Rows are points. Each copy is the shape, with its points in the same order, stretched, turned, moved and blurred by noise. Some copies are also mirrored. Which?
(in the rows, 128 means zero)

Shape (7 x 3):
[[ 62 131 173]
 [161 113 104]
 [131  85  84]
 [145 143 101]
 [151 119  75]
 [ 73 142 156]
 [204 162 157]]
Copy 1 (7 x 3):
[[107 153  68]
 [122  62 176]
 [ 75  47 154]
 [112  98 187]
 [ 89  63 199]
 [104 153  96]
 [213 108 194]]
Copy 1 is: mirrored
Copy 2 (7 x 3):
[[ 87  88 177]
 [115 165 129]
 [ 71 155 104]
 [127 142 119]
 [113 165  90]
 [ 93  85 161]
 [189 175 158]]
Copy 2 is: mirrored
Copy 3 (7 x 3):
[[163 186 116]
 [113  92 138]
 [101 103 101]
 [101 122 149]
 [ 86  98 133]
 [145 178 132]
 [154  91 207]]
Copy 3 is: mirrored

Shape (12 x 6):
[[142 103 113 148 187 115]
 [ 82 102 195 135 147 139]
 [141 108 162 149 168 133]
 [152 131 112 143 141 182]
 [128 163 133  76 190 128]
 [ 64 134 108 129 181 188]
 [123 197 109 122 160 159]
 [204 194  56 177 135 185]
 [120 173 169 172 165 131]
 [ 80 128 131 105 126 129]
 [ 67 122 109 117 102  90]
 [149 158 137 132 117 127]]
Copy 1 (12 x 6):
[[141 105 146 138 158  86]
 [147  93 166  81 135 174]
 [161 100 159 142 151 134]
 [177  90  85 126 133 129]
 [192 174 132  96 132 101]
 [154 106  96  51 186 138]
 [178 161  82 117 157 138]
 [184 130   9 203 161 122]
 [151 135 143 141 175 175]
 [133 136 116  75 108 147]
 [ 80 151 117  75 106 137]
 [154 156 104 142 124 149]]
Copy 1 is: only turned
Copy 2 (12 x 6):
[[167  75 145 106 157 108]
 [ 63  97 136 179 167 125]
 [138  90 151 159 162 133]
 [159  98 141 124 154 200]
 [127 146 208  88 174 124]
 [ 77  58 168  77 180 174]
 [124 119 214  85 124 180]
 [223  94 185  88  90 236]
 [104  88 210 152 112 145]
 [ 75 131 127 117 143 127]
 [ 72 126 101 100 101  97]
 [135 145 158 141 106 156]]
Copy 2 is: mirrored
Copy 3 (12 x 6):
[[201 118  92  97 160 118]
 [112  94 124 148 165 155]
 [174 107 122 131 171 111]
 [199 171 154 120 151 137]
 [111 124 130  60 188 108]
 [145 158 112  98 177 217]
 [130 205 136 109 173 126]
 [234 249 151 138 161  92]
 [122 157 118 173 199 109]
 [106 125 115  89 120 144]
 [101 117  73  98  81 135]
 [137 157 142 123 135  91]]
Copy 3 is: only turned

Shape (13 x 9):
[[112 133  90 164 100 121 108 171 132]
 [136 155 142 129 125 107 129 129 131]
 [140  95 106  81  90 120 137 122 137]
 [ 93 135 156 161 134 189 158 166 118]
 [145 144 164 161  94 168 149  95 160]
 [116  95 128 170 121 131 156 101 137]
 [126 135 158 112 103 116 150 144  89]
 [197  95   7 114 119 108  98 146 155]
 [ 97  76 170 146 117 137 130 132 153]
 [119 156 137 121 106 116 148 146 147]
 [ 98 157 132 163 113 168 110 117 121]
 [162 124 157 137 141 185 122  95 153]
 [ 93 158 142  72 124 105 157 124 135]]
Copy 1 (13 x 9):
[[115 112 102 146 129 121 106 150 107]
 [128 155 128 133 106 118 134 136 155]
 [127 107  88 108  76 105 126  95 130]
 [152 119 165 156 116 158 130 113  94]
 [161 188 165  97 103 135 105 103  96]
 [126 118 133  81 137 155 110 101 114]
 [121 129 137 149 105  96 166 104 132]
 [145  73  29  88 101 110 112 189 155]
 [112  98 157 112 100 137  96  90 117]
 [121 162 120 135  92 131 133 129 128]
 [157 156 142 149 138 131  92 100 100]
 [186 150 163 107  94 131 100 112 138]
 [119 160 104 140  83 143 145  93 156]]
Copy 1 is: mirrored
Copy 2 (13 x 9):
[[ 91 130 106 134 118 148  87 126 112]
 [106 134 139 151 151  92 128 152 126]
 [138 116 106 101  88 104 135 124 132]
 [ 75 149 127  68 193 157 131  89 167]
 [ 75 133 137 135 132  81 132  83 197]
 [ 79  82 121 138 138 125 157  86 161]
 [106 164 117 109 148 112 163 165 134]
 [203  96  90 172  67 146  73 100  92]
 [ 74  72 144  99 126 138 130 111 182]
 [ 99 134 111 115 156  82 108 141 124]
 [ 61 156 153 127 136 128 137  97 145]
 [120 125 173 137 137 114 139  77 199]
 [108 137 129  90 170  64 143 151  98]]
Copy 2 is: only turned
Copy 3 (13 x 9):
[[123  81 112 173 109 120 146  95 156]
 [144 130 115 141 109 152 131 136 121]
 [142  85  81 101 131  86 142 135  87]
 [ 85 111 171 100 122 172 134  97 157]
 [164 139 143  68 113 175  87  91 170]
 [141 124 115  98  94 142 148  74 133]
 [114 100 126 109  93 156 142 157  87]
 [191  62  71 165 182  54 139  99  53]
 [137 110 126  73 122 106 175 113 174]
 [118 118 101 135 121 146 127 139 135]
 [116 128 146 140  87 152  87  89 173]
 [173 146 156  59 141 139  94 103 142]
 [ 89 131  82 147 117 136 141 158 105]]
Copy 3 is: only turned
